Each row is a point. The ring and each string are closed loops that go straight from each point to the next, and from the last back to the first. Before rounding, they use only three directions, however many columns there are. Count how often each string passes through the ring. Passing back the other way cancels.

Ring, 9 rows:
[[ 31   9 -22  16]
 [ 19  33 -29  16]
 [ -5  44 -30  13]
 [-22  41 -25  11]
 [-40  14 -11   6]
 [-36 -12  -5   5]
 [-16 -33  -5   6]
 [  1 -36  -7   8]
 [ 28 -17 -14  14]]
String (9 x 4):
[[-16  59 -37  12]
 [-27  64 -45  10]
 [-29  61 -17  13]
 [-13  31   4  14]
 [-10  15 -18  11]
 [-17  25 -42   8]
 [-20  44 -56   8]
 [-13  63 -30  14]
 [ -7  59  -9  17]]
Times through: 1

Ring (6 x 6):
[[ 52   4   7 -14  14 -15]
 [ 16  46   5 -16  14  -2]
 [-51  26   7  -7   1   4]
 [-53 -33   8  -1  -6  -7]
 [ -8 -60   8  -2  -2 -19]
 [ 31 -48   9  -6   6 -22]]
String (16 x 6):
[[ 29  -5  39  -2   9 -11]
 [ 70  -9  44  -4  15 -17]
 [ 88 -12  12 -14  18 -23]
 [ 66  -8 -13 -20  16 -21]
 [ 57  -4 -27 -23  15 -21]
 [ 78   8  -5 -20  19 -19]
 [ 72  17  26 -12  18 -14]
 [ 47  16  44  -4  14  -9]
 [ 29   8  25  -7  11  -9]
 [  7  -2  -2 -12   7 -11]
 [ 46   5 -18 -21  14 -16]
 [ 72   6 -11 -21  18 -19]
 [ 85   3   8 -17  19 -20]
 [ 70  -2  29  -9  16 -17]
 [ 35  -5  30  -5  10 -12]
 [ 14  -7  12  -8   7 -11]]
Times through: 1

Ring:
[[ 66   7  13 -13  18  27   3  29]
 [ 38  36   2 -23  10  18   0  26]
 [-11  42  -8 -24  -3   1  -1  24]
 [-35  30 -15 -19  -8  -8   0  24]
 [-50 -13 -20  -3 -10 -14   4  25]
 [-39 -41 -13   6  -6 -10   6  27]
 [ -2 -64  10  14   3   5   7  30]
 [ 33 -61  25  11  12  18   6  31]
 [ 66 -30  25   0  19  29   5  31]]
String (8 x 8):
[[ 28  11 -15 -13   9  11   4  26]
 [ 55  21 -29 -17  16  16   5  26]
 [ 32  -4 -18  -8  11  11   6  27]
 [ 19   4  39 -12   5  18  -1  29]
 [ 44  25  50 -20  10  28  -4  29]
 [ 40  44  52 -27   8  28  -6  28]
 [ 12  25  40 -19   2  17  -4  28]
 [ 11   1   8 -10   4  10   2  27]]
Times through: 0
String (13 x 8):
[[ 58  53  19 -29  14  27  -2  27]
 [ 80  40 -12 -25  21  27   3  27]
 [ 85  34  14 -23  22  34   1  28]
 [ 74  25  49 -20  18  37  -2  30]
 [ 33   3  36 -11   9  22  -1  29]
 [ 18  -9   3  -7   6  11   3  28]
 [ 70   1 -30 -10  21  21   8  27]
 [ 89  20 -17 -18  25  29   5  28]
 [ 91  39 -11 -25  24  31   3  27]
 [ 78  36 -41 -23  22  22   6  26]
 [ 42  13 -31 -14  13  12   6  26]
 [ 16  13  24 -14   4  14  -1  28]
 [ 16  28  49 -20   2  19  -5  28]]
Times through: 0

Ring (6 x 9):
[[ 27  35   1  19   5  21  -8   6   4]
 [-29  85  15   2   2   7   2   7   5]
 [-73  73  15  -9   0   3   8   9   7]
 [-82 -16   1  -7   0  14   6   9  11]
 [-48 -48 -10   3   2  23   0   9  11]
 [ 10 -41 -16  18   5  30  -8   8   8]]
String, 13 rows:
[[ -9  33  -8   9   3  19  -4   9   6]
 [ 12  72 -42  13   4  23  -7  16   4]
 [ 28  82  13  17   4  15  -7   5   2]
 [ 20  67  46  16   4  10  -5  -1   3]
 [ 25  74  35  17   4  12  -6   1   3]
 [ 37  95 -17  19   5  19  -9  11   2]
 [ -5  49 -37  10   3  22  -5  15   6]
 [-12  28  -4   9   3  18  -3   8   6]
 [ 11  44 -48  14   4  27  -8  17   5]
 [ 51  44 -30  25   6  28 -13  11   4]
 [ 61  31  27  28   6  22 -12   0   3]
 [ 49  47 -26  24   6  27 -12  11   4]
 [  9  42 -28  14   4  23  -7  13   5]]
Times through: 0

Ring:
[[ 54 -48 -25  16   1   8 -11  -3  21 -24  -3]
 [ 44 -19 -24  15 -17   3 -14 -14  15  -4 -11]
 [ 18  -1 -14  11 -26   6  -9 -22   6   5 -16]
 [-15   7  -7   2 -27  10   5 -29  -5   2 -19]
 [-41  -4  -8  -6 -19  14  23 -33 -12 -14 -19]
 [-46 -27  -7 -10  -4  20  32 -28 -13 -34 -14]
 [-33 -51  -1  -7   9  26  28 -14  -6 -47  -5]
 [ -2 -67   1   2  17  28  14   0   5 -49   2]
 [ 36 -65 -12  11  13  19  -2   4  17 -40   2]]
String:
[[ 29 -11  11  18 -20  18 -23  -4  12   6  -7]
 [ 48 -21  -7  19 -15  11 -23  -4  18   0  -7]
 [ 95 -40 -54  24  -8 -10 -24  -8  32 -13  -8]
 [ 80 -53 -59  17   1  -8  -9 -11  27 -28  -7]
 [ 71 -59 -25  20   6   9 -18   5  27 -27   1]
 [ 45 -51   6  18   4  23 -19  10  20 -22   3]
 [ 22 -38  -3  11  -2  18  -5  -4  11 -21  -4]
 [ 32 -37 -27  10  -4   7  -1 -13  12 -23  -8]
 [ 50 -33 -48  12  -9  -5  -3 -20  17 -19 -13]
 [ 18 -28 -20   7  -9   9   2 -17   8 -18 -11]
 [ 16 -14  11  13 -16  20 -15  -6   8  -1  -7]
 [ 35   5  -1  19 -30   9 -26 -13  12  17 -13]
 [ 48   7 -16  20 -33   1 -26 -17  15  19 -16]]
Times through: 0
String (21 x 11):
[[-72  11 -14 -16 -26  11  40 -49 -24 -14 -27]
 [-50 -11  17  -5 -13  28  19 -22 -14 -17 -13]
 [-29 -23  22   1  -8  30   8 -10  -5 -18  -7]
 [-12 -30 -25  -3  -6  10  21 -26  -2 -30 -14]
 [-30 -31 -34 -10  -4   7  36 -35  -9 -38 -17]
 [-60 -31 -36 -19  -2   9  54 -44 -19 -47 -20]
 [-66 -27  -3 -15  -3  23  42 -31 -19 -39 -15]
 [-50 -24  17  -6  -6  30  23 -18 -13 -26 -10]
 [-26 -25   1  -2  -7  22  16 -18  -5 -24 -10]
 [-26 -22 -28  -7  -9   8  29 -34  -8 -29 -18]
 [-47  -6 -46 -15 -18  -2  45 -53 -17 -27 -27]
 [-59  10 -25 -14 -27   5  37 -51 -21 -13 -28]
 [-57  15  20  -5 -29  24  15 -30 -17   2 -19]
 [-30  -3  18   2 -20  25   5 -18  -7  -4 -13]
 [-35   9  25   2 -27  26   2 -20 -10   5 -15]
 [-34  25  -9  -2 -37   7  12 -41 -12  10 -26]
 [-26  22 -30  -4 -37  -2  17 -48 -11   5 -29]
 [ -3 -17 -32   0 -15   3  16 -31  -1 -18 -18]
 [ -9 -20   1   3 -11  19   6 -16  -1 -15 -10]
 [-32  -4  18   1 -19  25   6 -18  -8  -5 -13]
 [-56  11   7  -7 -27  19  21 -35 -18  -4 -21]]
Times through: 1

Ring (10 x 12):
[[ 25   3 -13  -5  15  40 -16 -23  -3  11  17 -18]
 [ 17  20  -6 -10   7  23 -19 -15  16   7  11  -7]
 [  4  32  -5  -9   1   6 -21  -3  29  -1   5   4]
 [-12  40 -10  -1  -2  -7 -24   8  39 -15   3  14]
 [-28  41 -23  14  -2 -12 -29  17  42 -34   8  21]
 [-35  31 -33  24   3  -7 -28  20  31 -42  11  19]
 [-30  15 -35  26  11   5 -19  17   8 -34   7  10]
 [-18   1 -30  20  17  18 -11   9 -12 -18   3   0]
 [ -1  -7 -25  12  21  31  -7  -2 -22  -4   5 -11]
 [ 19  -7 -18   2  20  44 -11 -19 -17   8  15 -19]]
String (16 x 12):
[[ 19   3   8 -23  16  21   8  -6 -23  35 -21 -13]
 [ 43   2 -11 -10  14  55 -23 -40   3  17  32 -26]
 [ 34  15 -23   2   8  51 -41 -40  30  -7  51 -18]
 [ 28  27 -30   9   2  45 -55 -39  53 -24  64 -11]
 [  8  41 -10  -6  -3   9 -34 -11  48 -11  21   5]
 [-13  51   9 -18  -7 -25 -14  17  41   1 -20  20]
 [-19  32  10 -18   3 -23   6  27   5  13 -41  15]
 [-13  24  -7  -3   6  -3  -8  13   9  -2 -13   8]
 [ -5  32 -35  20   1  19 -46 -10  49 -39  43   6]
 [ -1  27 -33  18   3  23 -43 -13  42 -34  41   2]
 [ -3  25 -11  -2   5   7 -17   2  18  -5   2   4]
 [ -8  22  19 -27   8 -16  17  22 -13  32 -51   7]
 [ 20  16  12 -27   9  14   1  -8  -4  32 -18  -8]
 [  6  12   8 -20  12   7   7   5 -14  27 -27  -4]
 [  8  10 -12  -3  12  23 -12  -7  -1   5   4  -7]
 [ -1  11   4 -15  12   4   7  10 -15  21 -28  -1]]
Times through: 0
String, 18 rows:
[[-48  30 -31  26   4 -18 -19  34  22 -42  -5  25]
 [-29  18  -3  -3  10 -17  10  32 -12   3 -40  14]
 [-13  12 -35  23  11  20 -27   1  13 -29  23   2]
 [-12   1 -49  35  16  36 -32  -6   6 -39  39  -5]
 [ -4 -15 -47  32  24  47 -21 -10 -18 -26  32 -15]
 [  2 -17 -14   2  26  31  10   1 -45  16 -15 -15]
 [  2  -3   2 -13  20  14  14   8 -35  27 -31  -9]
 [  7   5 -18   3  14  28 -14  -8  -4   0  10  -9]
 [ 20   3 -32  13  14  50 -34 -29  12 -14  44 -17]
 [ 46   1 -28   4  14  69 -40 -51  16  -2  60 -29]
 [ 31  15  -3 -16   9  34 -19 -26  11  17  15 -15]
 [ 30  26 -30   9   2  47 -54 -41  51 -23  65 -12]
 [  5  27 -21   6   3  20 -33 -12  34 -17  27   0]
 [ -7  24 -12   0   6   5 -17   5  17  -8   1   5]
 [-18  26   9 -17   6 -19   9  26  -2  15 -42  13]
 [-10  28 -36  22   3  17 -41  -5  41 -39  37   6]
 [-25  41 -56  42  -3  13 -63  -3  70 -73  62  17]
 [-44  44 -69  58  -4   6 -70   7  77 -95  68  25]]
Times through: 2

Ring (7 x 14):
[[ 35  30 -37  11 -17 -40   6  -5 -19   1  23  -2 -14 -32]
 [ 40  46 -37  30 -19 -21 -16 -18 -10  36  12   0 -31 -17]
 [ 22  18 -10  46 -13  28 -21 -16  31  53  -5  -1 -40   5]
 [ -7 -32  16  31   6  50   5  -6  54  25  -1  -9 -31   8]
 [-18 -40   7  -5  33  16  31 -22  18  -2  31 -23 -27 -11]
 [ -9 -26 -11 -24  32 -25  43 -22 -15 -26  49 -24 -16 -31]
 [  7 -12 -23 -20  10 -44  41  -5 -22 -38  44 -15  -3 -41]]
String, 18 rows:
[[-19 -57  10 -14  20   4  48   5  21 -41  31 -18  -4 -24]
 [  5 -14  -9   5   5  -4  21  -6   9  -6  23 -11 -17 -19]
 [  6  -5 -17  -3  13 -19  23 -18  -8  -5  33 -15 -20 -24]
 [  3 -31  -8  -9  -2 -21  41  16   6 -45  29 -10   5 -34]
 [  4 -37 -17 -33  -3 -56  64  28 -17 -87  46 -11  25 -57]
 [ 10  -6 -32 -34  14 -67  50  -8 -43 -52  57 -18   2 -53]
 [  9   7 -36 -32  28 -63  40 -32 -51 -25  61 -23 -16 -45]
 [ -8 -36 -15 -41  25 -50  63  -2 -26 -66  57 -22   6 -49]
 [-11 -44  -1 -20  18 -15  50   2   4 -45  39 -18  -2 -32]
 [-10 -44   6  -4  10   5  38   7  23 -30  24 -14  -6 -21]
 [ -3 -11  -9  -1  27  -2  20 -31   0  11  33 -20 -32 -15]
 [ -1 -19  -3   8  13   9  18 -14  16   5  21 -14 -25 -12]
 [-10 -47  16  15   1  32  25  13  48 -13   7  -9 -11  -7]
 [  5  -7  -8  12  11   5  11 -18  11  14  20 -13 -29 -11]
 [ -3  -7  -5  12  27  16   7 -38  11  34  24 -19 -43  -3]
 [ -8 -11  -3   8  36  19   9 -44  10  36  28 -22 -47  -1]
 [ -4 -23   0   7  15  12  19 -14  19   4  21 -15 -25 -11]
 [ -5 -39   6   7   2  14  28  10  31 -19  15 -10  -9 -16]]
Times through: 0
String (21 x 14):
[[ 59  79 -58  31 -27 -50 -25 -25 -36  44  17   3 -33 -26]
 [ 46  77 -53  28  -1 -34 -29 -54 -37  70  23  -7 -54 -14]
 [ 18  13 -19  18   0  -5   1 -19   3  23  18  -8 -30 -13]
 [ 21   4  -8  37 -21  17  -7   4  32  23  -3   1 -23  -5]
 [ 16 -10   4  46 -27  37  -8  17  54  21 -15   4 -20   2]
 [ 10  -6  -4  28  -6  20   0  -6  30  22   5  -5 -27  -4]
 [  6 -15   1  27  -4  26   4  -3  36  18   4  -6 -25  -3]
 [-12 -61  33  40 -17  70  12  32  88  -2 -19   0 -11   9]
 [-23 -62  35  32   8  75  13   6  79  14  -8 -10 -27  14]
 [-18 -34  12  11  33  38  15 -31  32  26  20 -21 -41   4]
 [ -5  -9  -8   2  33   6  15 -41   1  25  32 -22 -41  -9]
 [ -9 -37   5   2  14  12  29  -3  24 -13  22 -15 -16 -15]
 [-18 -53   9 -12  21   7  45   1  21 -33  31 -19  -8 -21]
 [ -2 -29  -2   0   6  -1  30   2  16 -19  23 -12 -10 -21]
 [ -2 -34  -1  -4   4  -5  36   9  15 -32  25 -11  -3 -26]
 [ -6 -44  -7 -27   8 -33  58  17  -3 -68  41 -15  12 -44]
 [  6 -21 -26 -37   9 -66  59   7 -35 -71  55 -16  13 -56]
 [ 12 -29 -14 -12 -18 -38  47  35   1 -68  28  -4  21 -46]
 [ 16 -21 -12   3 -24 -23  32  32  12 -47  17  -1  12 -36]
 [ 42  24 -41   3 -36 -61  20  23 -23 -37  24   4  11 -48]
 [ 50  68 -58  12 -12 -61 -10 -31 -48  28  32  -4 -29 -33]]
Times through: 2

Ring:
[[ 73  -7  -4 -10 -44 -10  -4  -3   0 -20  35 -13 -21  17]
 [ 50  27  -2 -14 -33  -8 -23   9  -9  -7  50 -32 -11   6]
 [ 15  38   2 -10 -19  -8 -23  16 -19   0  45 -33   2  -8]
 [-28  31   4   0  -4 -10  -6  18 -32   1  25 -20  17 -24]
 [-57   0   3  11   4 -14  23  10 -39  -5  -5   3  26 -32]
 [-59 -23   2  17   3 -15  41   3 -39 -13 -21  19  26 -32]
 [-41 -52   2  21  -6 -16  59  -7 -31 -25 -33  37  17 -24]
 [ -9 -62   4  19 -19 -15  59 -12 -20 -33 -29  42   5 -13]
 [ 31 -56   3  11 -33 -13  45 -14  -8 -36 -11  32  -9   1]
 [ 62 -36  -1   0 -43 -11  21 -10  -1 -30  13  10 -19  13]]
String:
[[-78  31  17  12  15 -10  12  23 -44   2   8  -3  35 -47]
 [-83   8  24  21  15 -11  34  18 -42 -10  -8  22  35 -51]
 [-27 -15   8  12  -8 -12  30   4 -28 -17  -4  15  14 -23]
 [-29 -16  15  15  -7 -11  35   5 -26 -20  -5  23  15 -27]
 [-23 -33  -4  12 -11 -15  37  -3 -28 -18 -15  16  12 -16]
 [-46 -53 -21  14  -5 -20  49 -10 -39 -14 -37  15  20 -17]
 [-95 -26  -4  21  16 -18  48   4 -51  -6 -36  19  38 -42]
 [-54  12  20  14   5 -10  22  16 -35 -10   4  11  25 -39]
 [ -5  -5   6   5 -15 -11  17   5 -22 -15  10   4   7 -15]
 [-14   4 -22  -5 -12 -16  -2   5 -32   3  12 -29  11  -7]
 [-57  40  -5  -1   7 -13 -11  22 -44  13  21 -32  28 -31]]
Times through: 2

Ring (6 x 14):
[[ 17  52 -14   2  39  -4 -31 -21   4  -3  39   8  -1 -17]
 [ -8  70   5  -9  41  -4 -45  -8   0  10  50  15  -1 -10]
 [-39  34  27 -26  10   2 -28  -5   1  26  41  10   7   3]
 [-36 -25  32 -33 -24   5  10 -17   7  24  13   0  15   0]
 [ -1 -49  23 -27 -27   1  35 -29  11   4 -13  -2  16 -20]
 [ 23 -18   0 -10  -2  -2  18 -33  10  -8  -1   0   9 -26]]
String:
[[  8 -31  35 -32 -16  -3  31 -24   8  -1 -20   6  13 -34]
 [ -3  -8  20 -23  -4  -1   8 -21   7   6   6   4  10 -18]
 [-13 -41  -9  -9 -23   7  16 -34  12  12  19 -13  14   6]
 [-13 -85  12 -24 -51   8  49 -38  15  11 -13 -15  21  -4]
 [-19 -52  -5 -12 -32   9  21 -35  13  16  16 -15  16   9]
 [-16 -70  16 -25 -43   7  40 -34  13  13  -8 -11  19  -4]
 [ -3 -66  51 -45 -41  -1  53 -25  10   4 -38   3  20 -33]
 [  1 -43  50 -43 -27  -3  41 -21   8   2 -31   8  16 -37]
 [  3 -30  47 -39 -18  -4  33 -20   7   1 -25   9  14 -37]
 [  9 -73  37 -36 -41  -1  57 -32  12  -2 -39  -1  19 -34]
 [ 13 -81  12 -22 -42   3  56 -41  15  -3 -28 -10  19 -23]
 [  3 -34 -12  -6 -15   4  17 -36  12   3  12 -10  12  -5]
 [ -4  -3  -8  -6   1   3  -4 -28   9   8  27  -4   8  -3]
 [ 16 -27 -30   6  -5   4  11 -42  13  -3  19 -12   9  -5]
 [ 40 -31 -17   0  -3  -2  26 -43  13 -17  -6  -6   9 -29]
 [ 39 -15 -13  -1   6  -4  17 -38  12 -16  -2  -1   7 -32]
 [ 35  -1 -36  13  15  -1   0 -41  12 -13  21  -7   4 -17]
 [ 11  12 -33  10  16   2 -15 -34  10   0  39  -6   4  -1]
 [ 19  15 -41  16  20   2 -16 -36  10  -4  41  -7   3  -3]
 [ 40  12 -24   7  23  -4  -2 -35  10 -16  15   1   3 -27]
 [ 37   7   6 -11  16  -8   9 -28   8 -16  -5   9   5 -41]
 [ 14   5  32 -28   6  -7  11 -18   5  -4  -8  13   8 -38]
 [  2   9  -3  -8   9   0  -7 -25   7   4  25   1   7 -10]
 [ 17  -3 -35  11   9   3  -5 -38  12  -3  32  -9   6  -3]
 [ 35 -27 -15  -1  -2  -2  23 -40  13 -14  -4  -5   9 -28]
 [ 30 -32  21 -23 -10  -5  35 -31  10 -13 -25   5  12 -42]
 [ 27 -39  40 -35 -16  -7  44 -27   9 -12 -39   9  13 -50]
 [ 21 -58  23 -27 -27  -2  48 -34  12  -8 -32  -1  16 -36]]
Times through: 2
String, 13 rows:
[[-60  41  25 -26   9   6 -40  -1   0  38  59   7   7  19]
 [-49  63   2 -10  27   5 -57  -5   0  33  76   6   2  23]
 [-35  92   6 -10  47   0 -68   1  -3  25  76  15  -3   9]
 [ -9  95  21 -17  54  -7 -55   1  -4  10  50  24  -4 -19]
 [ -8  93 -18   6  57  -2 -67 -10   0  11  75  12  -5   2]
 [-13  63 -28   9  39   2 -53 -18   3  14  72   2  -1  12]
 [-10  31   0  -9  18   0 -24 -18   4  11  39   5   4  -4]
 [ -2  26  39 -32  14  -6  -6  -9   2   5   6  17   6 -30]
 [-15  39  40 -32  18  -5 -18  -4   0  13  19  18   5 -22]
 [-13  17  22 -23   7  -1 -10 -14   4  12  21   8   7 -13]
 [-35  21   9 -16   5   5 -24 -14   4  24  46   2   7  10]
 [-65  21   1 -13  -2  12 -38 -11   4  42  71  -5   9  37]
 [-67  22  34 -33  -5   7 -29  -2   1  42  51   5  10  21]]
Times through: 0
